Every row gives one point. The ring and each string are closed loops that go straight from each point to the next, and from the last back to the first. Before rounding, they use only three directions, however many columns there are. How many times does the string pass through the ring? Passing back the other way cancels.

Ring (8 x 3):
[[ 2.04  1.54 -1.74]
 [ 1.76  2.81  0.34]
 [ 1.04  2.60  2.34]
 [ 0.28  0.87  2.23]
 [-0.36 -1.42 -0.04]
 [-0.28 -2.52 -2.25]
 [ 0.71 -2.29 -3.91]
 [ 1.78 -0.39 -3.40]]
String (19 x 3):
[[ 2.58  3.77  3.29]
 [ 2.02  1.93  1.08]
 [ 0.96  1.24 -0.50]
 [ 0.45  2.23 -1.31]
 [ 1.60  3.33 -1.29]
 [ 3.31  2.89 -0.50]
 [ 2.91  1.79 -0.41]
 [ 1.47  0.75 -0.72]
 [ 0.40  1.52 -1.77]
 [ 0.93  3.00 -1.35]
 [ 1.13  3.18 -0.41]
 [ 0.47  2.49 -0.46]
 [ 1.10  4.61  1.82]
 [ 2.19  4.40  3.78]
 [ 2.37  2.08  2.65]
 [ 0.89  1.06  0.22]
 [ 0.16  1.45 -0.15]
 [ 0.07  3.08  1.28]
 [ 1.48  4.77  3.78]]
Times through: 3

Ring (6 x 8):
[[ 2.95 -0.23 -3.46 -1.13 -0.89  2.23  0.91 -1.64]
 [ 1.14  2.49 -0.91 -1.54 -2.15  1.63  2.69 -1.25]
 [-2.09  1.69  1.04 -0.03 -2.86 -0.54  1.26  0.01]
 [-3.00 -1.32 -0.42  1.23 -2.66 -1.62 -1.53  0.41]
 [-1.19 -3.32 -2.52  1.39 -1.54 -0.89 -2.71 -0.02]
 [ 1.83 -3.01 -3.88  0.41 -0.44  0.99 -1.61 -0.95]]
String:
[[ 4.20 -0.66 -1.45 -0.22  1.10  2.66  1.39 -1.15]
 [ 1.86 -0.53 -0.81  0.17 -0.14  1.32  0.74 -0.63]
 [ 1.12  0.45 -2.70 -1.06 -2.03  1.29  0.87 -1.29]
 [ 1.24  1.72 -4.08 -2.34 -3.26  1.77  1.62 -2.01]
 [ 2.40  3.09 -4.15 -3.26 -3.23  2.75  3.03 -2.52]
 [ 3.00  2.96 -2.63 -2.65 -2.04  2.93  3.41 -2.14]
 [ 3.25  1.49 -0.42 -0.97 -0.07  2.54  2.80 -1.20]
 [ 2.16  0.16 -0.08  0.03  0.06  1.59  1.48 -0.63]
 [ 0.45  0.55 -2.27 -0.89 -2.29  0.91  0.79 -1.09]
 [ 0.65  1.62 -3.71 -2.09 -3.40  1.39  1.40 -1.79]
 [ 2.72  2.68 -4.51 -3.20 -3.00  2.87  2.79 -2.58]
 [ 3.87  2.10 -4.48 -2.96 -1.97  3.37  2.78 -2.62]
 [ 3.84  0.33 -2.49 -1.16 -0.13  2.77  1.81 -1.63]
 [ 3.91 -0.58 -1.69 -0.33  0.75  2.53  1.30 -1.19]
 [ 4.16 -0.85 -3.26 -0.81  0.28  2.75  0.93 -1.63]
 [ 4.26 -1.21 -5.76 -1.59 -0.70  2.93  0.27 -2.29]
 [ 2.48 -1.22 -5.72 -1.40 -1.81  1.92 -0.37 -2.00]
 [ 1.12 -0.99 -3.76 -0.64 -1.83  1.05 -0.36 -1.27]
 [ 1.20 -1.06 -1.11  0.42 -0.44  0.85  0.06 -0.50]
 [ 2.86 -2.13 -2.20  0.46  0.61  1.63 -0.31 -0.82]
 [ 4.09 -2.92 -3.23  0.40  1.28  2.23 -0.62 -1.13]
 [ 3.95 -2.79 -5.62 -0.59 -0.04  2.38 -0.98 -1.84]
 [ 2.30 -1.58 -5.71 -1.17 -1.74  1.74 -0.70 -1.89]
 [ 0.83 -0.61 -4.66 -1.19 -2.64  1.05 -0.34 -1.58]
 [ 1.46 -0.84 -1.77  0.01 -0.71  1.11  0.21 -0.78]
 [ 3.34 -1.14 -1.04  0.30  0.99  2.03  0.79 -0.79]]
Times through: 0
String:
[[ 1.29 -1.42 -4.04 -0.52 -1.65  1.07 -0.66 -1.28]
 [ 0.81 -1.02 -2.38 -0.06 -1.34  0.75 -0.27 -0.81]
 [ 2.17 -1.88 -0.89  0.89  0.69  1.19 -0.15 -0.40]
 [ 3.09 -3.50 -2.96  0.93  1.06  1.51 -1.36 -0.77]
 [ 2.95 -5.02 -4.51  1.22  0.97  1.20 -2.80 -0.84]
 [ 0.76 -4.24 -5.22  0.69 -1.16  0.22 -3.13 -0.89]
 [-0.61 -1.92 -3.85  0.01 -2.52 -0.13 -1.69 -0.82]
 [-0.15 -1.08 -2.03  0.20 -1.75  0.17 -0.60 -0.55]
 [ 0.38 -2.75 -1.10  1.48 -0.12  0.00 -1.48  0.02]
 [-0.91 -4.72 -2.29  2.26 -0.56 -1.08 -3.59  0.33]
 [-0.07 -4.23 -0.92  2.44  0.41 -0.61 -2.70  0.49]
 [-2.01 -4.73 -3.85  1.77 -2.02 -1.57 -4.27  0.05]
 [-2.11 -3.86 -4.92  0.86 -3.03 -1.33 -3.85 -0.45]
 [-0.90 -2.04 -3.61  0.20 -2.53 -0.34 -1.84 -0.68]
 [ 0.24 -1.38 -1.86  0.40 -1.28  0.30 -0.65 -0.49]
 [-0.15 -1.03 -2.72 -0.10 -2.12  0.24 -0.68 -0.76]
 [ 1.06 -1.58 -1.48  0.59 -0.46  0.69 -0.44 -0.46]
 [ 3.04 -3.41 -2.78  0.95  1.07  1.48 -1.28 -0.73]
 [ 3.82 -3.75 -5.09  0.18  0.61  2.04 -1.64 -1.44]
 [ 2.61 -2.52 -5.84 -0.71 -1.15  1.71 -1.30 -1.76]]
Times through: 3

Ring:
[[ 1.79  0.01 -2.28  3.74 -3.51 -0.24 -2.55  0.82  1.01  2.34 -1.68  2.10
   0.71 -0.44]
 [ 1.89  0.22 -1.81 -0.72 -2.30 -1.25 -2.15 -1.27  2.36  4.45  0.06  2.91
  -1.68  0.63]
 [ 1.67 -1.49  0.46 -3.75  1.64 -0.82 -2.44 -2.28  2.99  1.33  0.52  2.83
  -1.92 -0.40]
 [ 0.76 -2.38  2.15 -3.86  4.44 -0.03 -2.04 -1.67  2.23 -1.94  0.86  1.32
  -1.08 -1.29]
 [-0.97 -1.76  2.69 -0.39  5.12  0.92 -0.63  0.83 -0.18 -4.29  1.26 -1.84
   0.77 -1.60]
 [-0.50 -1.22  1.14  3.15  2.24  1.13 -1.10  2.07 -0.77 -3.58 -0.20 -1.55
   1.99 -1.72]
 [ 1.07 -0.75 -1.08  4.77 -1.63  0.62 -2.36  1.81  0.10 -0.76 -1.86  0.74
   1.97 -1.41]]
String (23 x 14):
[[ 0.87 -0.79 -0.19  0.93  0.21 -0.02 -1.87  0.21  1.01  0.14 -0.25  0.96
   0.16 -0.74]
 [ 1.82 -1.31 -1.00  3.08 -1.42  0.34 -3.08  0.68  1.19 -0.35 -2.12  2.11
   1.29 -1.53]
 [-0.12  0.17 -0.16  1.40  0.31 -0.10 -0.67  0.89  0.07  0.64  0.88 -0.59
   0.05 -0.07]
 [-0.62  0.21 -0.29  4.75 -0.18  0.70 -0.53  2.68 -1.29 -1.13  0.03 -1.84
   1.84 -0.74]
 [-1.05 -0.90  0.96  5.71  1.73  1.64 -0.73  3.51 -1.95 -4.54 -0.56 -2.75
   3.22 -1.99]
 [-1.33 -1.42  2.06  3.58  3.74  1.62 -0.53  2.78 -1.60 -5.40  0.22 -2.95
   2.61 -2.09]
 [-1.99 -0.16  1.98  1.17  3.94  0.70  0.79  1.94 -1.44 -2.77  2.34 -3.54
   0.75 -0.55]
 [-0.86 -0.57  1.41  0.24  3.01  0.35 -0.26  0.90 -0.24 -1.70  1.55 -1.66
   0.22 -0.61]
 [ 0.37 -2.36  1.86 -0.04  3.62  0.83 -2.05  0.27  0.83 -3.76 -0.28  0.18
   0.93 -2.06]
 [-0.35 -2.96  3.21 -0.72  5.91  1.28 -1.64  0.47  0.40 -5.92  0.26 -0.92
   1.23 -2.56]
 [-2.12 -2.46  4.56 -1.16  8.30  1.56  0.10  1.26 -0.95 -7.29  2.14 -3.62
   1.24 -2.23]
 [-2.41 -0.94  3.33 -0.26  6.28  1.01  0.93  1.65 -1.41 -4.64  2.82 -4.07
   0.72 -1.04]
 [-0.79 -0.68  1.39  0.53  2.94  0.44 -0.39  1.00 -0.26 -1.93  1.33 -1.60
   0.41 -0.76]
 [-1.88  0.17  1.52  1.50  3.17  0.55  0.80  1.98 -1.43 -1.98  2.29 -3.38
   0.65 -0.29]
 [-1.27 -1.16  1.58  4.66  2.86  1.66 -0.57  3.20 -1.84 -5.09 -0.11 -2.97
   2.94 -2.05]
 [ 0.58 -1.86  0.23  5.77  0.39  1.60 -2.52  2.69 -0.62 -4.29 -2.41 -0.28
   3.39 -2.69]
 [-0.14  0.18 -0.81  5.21 -1.11  0.63 -0.98  2.60 -1.02 -0.63 -0.56 -1.15
   1.93 -0.79]
 [-0.37  0.90 -0.83  2.88 -0.86 -0.12 -0.27  1.60 -0.54  1.39  0.89 -1.13
   0.36  0.28]
 [ 0.82 -0.49 -0.54  1.67 -0.42 -0.02 -1.77  0.53  0.77  0.49 -0.34  0.81
   0.34 -0.62]
 [ 2.54 -1.36 -1.71  3.31 -2.64  0.15 -3.74  0.35  1.73  0.54 -2.84  3.23
   1.21 -1.53]
 [ 2.96 -0.16 -3.51  5.26 -5.76 -0.27 -3.74  0.83  1.56  3.16 -3.30  3.71
   1.21 -0.75]
 [ 1.35  1.47 -3.31  4.65 -5.18 -0.71 -1.63  1.30  0.42  4.60 -0.90  1.39
   0.29  0.68]
 [ 0.08  0.94 -1.16  2.02 -1.36 -0.47 -0.56  0.94  0.09  2.45  0.87 -0.28
  -0.24  0.54]]
Times through: 2

Ring (9 x 14):
[[ 3.88 -0.20 -1.18 -1.83 -0.34  5.12 -0.46  0.44  1.26  2.70  0.40  0.74
  -4.94 -1.28]
 [ 3.34  0.17  0.41 -0.92 -0.93  4.04 -1.48  2.14  1.83  1.28  0.25  0.82
  -2.61 -1.82]
 [ 1.15  0.42  2.22  0.35 -1.05  2.34 -1.78  3.23  0.69 -1.32  0.26 -0.43
   0.34 -0.90]
 [-1.84  0.10  2.60  1.01 -0.06  1.33 -0.38  2.08 -2.68 -3.59  0.65 -3.07
   1.33  2.07]
 [-3.59  0.03  2.00  0.99  0.54  0.78  0.80  0.32 -4.36 -3.63  0.65 -3.99
   1.10  3.15]
 [-3.92  0.51  0.79  0.48  0.29  0.27  1.14 -1.53 -3.37 -1.18  0.01 -2.41
   0.34  1.25]
 [-2.90  0.72 -0.20 -0.16 -0.01  0.67  1.04 -2.28 -1.95  0.92 -0.34 -0.88
  -0.85 -0.42]
 [ 0.70  0.19 -2.12 -1.74  0.12  3.39  1.06 -2.64 -0.39  3.55 -0.09  0.40
  -4.63 -1.15]
 [ 2.98 -0.29 -2.40 -2.29  0.21  5.12  0.71 -1.63  0.21  3.70  0.35  0.44
  -6.13 -0.77]]
String, 31 rows:
[[-2.39  0.92  0.93  0.33 -0.56  0.39 -0.01 -0.55 -0.97  0.09 -0.39 -0.52
   0.47 -1.07]
 [-1.54  0.07 -0.10 -0.38  0.41  2.10  1.03 -1.26 -2.56 -0.11  0.31 -1.93
  -1.82  1.18]
 [-1.01  0.17 -0.10 -0.47  0.18  2.22  0.71 -0.98 -1.87  0.29  0.22 -1.39
  -1.89  0.55]
 [-1.67  1.10  0.17 -0.15 -0.80  0.63 -0.09 -1.16  0.12  1.72 -0.68  0.67
  -0.40 -2.38]
 [-2.18  1.57 -0.90 -0.57 -1.02  0.03  0.27 -2.93  0.95  3.91 -1.29  2.08
  -0.97 -4.11]
 [-0.89  0.27 -2.95 -1.89  0.55  2.77  2.14 -4.64 -1.53  4.19 -0.27  0.07
  -5.00 -0.77]
 [ 0.32 -0.55 -2.45 -1.90  1.13  4.28  2.16 -3.15 -2.74  2.21  0.62 -1.70
  -5.67  1.68]
 [ 0.34  0.05 -0.83 -1.06  0.14  3.14  0.65 -1.15 -1.06  1.46  0.23 -0.69
  -3.23 -0.02]
 [ 0.49  0.58 -0.30 -0.78 -0.61  2.39 -0.24 -0.46  0.51  1.99 -0.23  0.62
  -2.12 -1.87]
 [ 0.34  0.30 -0.11 -0.68 -0.29  2.65 -0.01 -0.24 -0.36  1.09  0.07 -0.28
  -2.15 -0.72]
 [ 2.39  0.60 -1.19 -1.53 -0.91  3.41 -0.59 -0.56  2.15  3.88 -0.39  2.07
  -3.67 -3.31]
 [ 4.82 -0.59 -3.08 -2.95  0.26  6.49  0.59 -1.43  0.93  4.60  0.54  0.91
  -7.76 -0.95]
 [ 6.28 -0.79 -3.22 -3.27  0.16  7.42  0.21 -0.74  1.64  4.90  0.71  1.25
  -8.54 -1.14]
 [ 5.09 -0.11 -1.53 -2.19 -0.66  5.63 -0.88  0.66  2.51  3.78  0.26  1.77
  -5.60 -2.40]
 [ 5.94 -0.83 -1.76 -2.49  0.02  7.00 -0.41  0.98  1.26  2.81  0.95  0.37
  -6.85 -0.33]
 [ 4.15 -0.68 -0.80 -1.72  0.08  5.79 -0.31  1.18  0.18  1.27  0.94 -0.57
  -5.09  0.43]
 [ 1.61 -0.44 -0.21 -0.99  0.29  4.21  0.23  0.47 -1.30  0.09  0.79 -1.55
  -3.42  1.20]
 [ 1.06  0.89  1.29 -0.06 -1.40  1.88 -1.70  1.88  1.88  0.86 -0.34  1.17
  -0.19 -2.85]
 [ 2.00  1.14  2.42  0.36 -2.11  1.73 -2.98  3.82  3.37  0.32 -0.45  1.92
   1.05 -3.95]
 [ 2.24  0.78  3.33  0.75 -1.92  2.10 -3.24  5.22  2.61 -1.55  0.03  0.72
   1.64 -2.50]
 [ 1.00 -0.31  2.08  0.25 -0.14  3.26 -0.91  3.08 -1.42 -2.77  0.97 -2.43
  -0.54  1.79]
 [ 0.04 -0.32  1.34  0.04  0.23  3.01 -0.06  1.57 -2.27 -2.21  0.89 -2.69
  -1.09  2.15]
 [-0.52  0.35  1.57  0.30 -0.46  1.83 -0.62  1.43 -0.92 -1.26  0.25 -1.28
   0.03  0.11]
 [-1.63  0.94  3.14  1.30 -1.17  0.21 -1.60  2.76 -0.23 -2.40 -0.12 -0.90
   2.74 -0.91]
 [-3.12  0.55  3.79  1.84 -0.50 -0.10 -0.92  2.82 -2.52 -4.62  0.36 -3.02
   3.51  1.54]
 [-2.00  0.94  2.35  0.97 -0.94  0.22 -1.00  1.51 -0.54 -1.52 -0.23 -0.79
   1.97 -0.95]
 [-1.20 -0.15  0.64 -0.09  0.45  2.39  0.70 -0.07 -2.88 -1.42  0.64 -2.65
  -1.33  2.04]
 [-3.29 -0.51  1.16  0.48  1.26  1.81  1.68 -0.52 -5.61 -3.63  1.09 -4.97
  -0.50  4.70]
 [-2.69 -0.62  0.44  0.02  1.38  2.38  1.93 -1.09 -5.41 -2.73  1.10 -4.66
  -1.60  4.53]
 [-1.55  0.02  0.43 -0.12  0.38  2.06  0.80 -0.56 -2.71 -0.91  0.44 -2.30
  -1.28  1.56]
 [-1.80  1.15  1.36  0.46 -1.05  0.24 -0.74  0.29  0.18  0.28 -0.58  0.28
   1.01 -2.14]]
Times through: 3
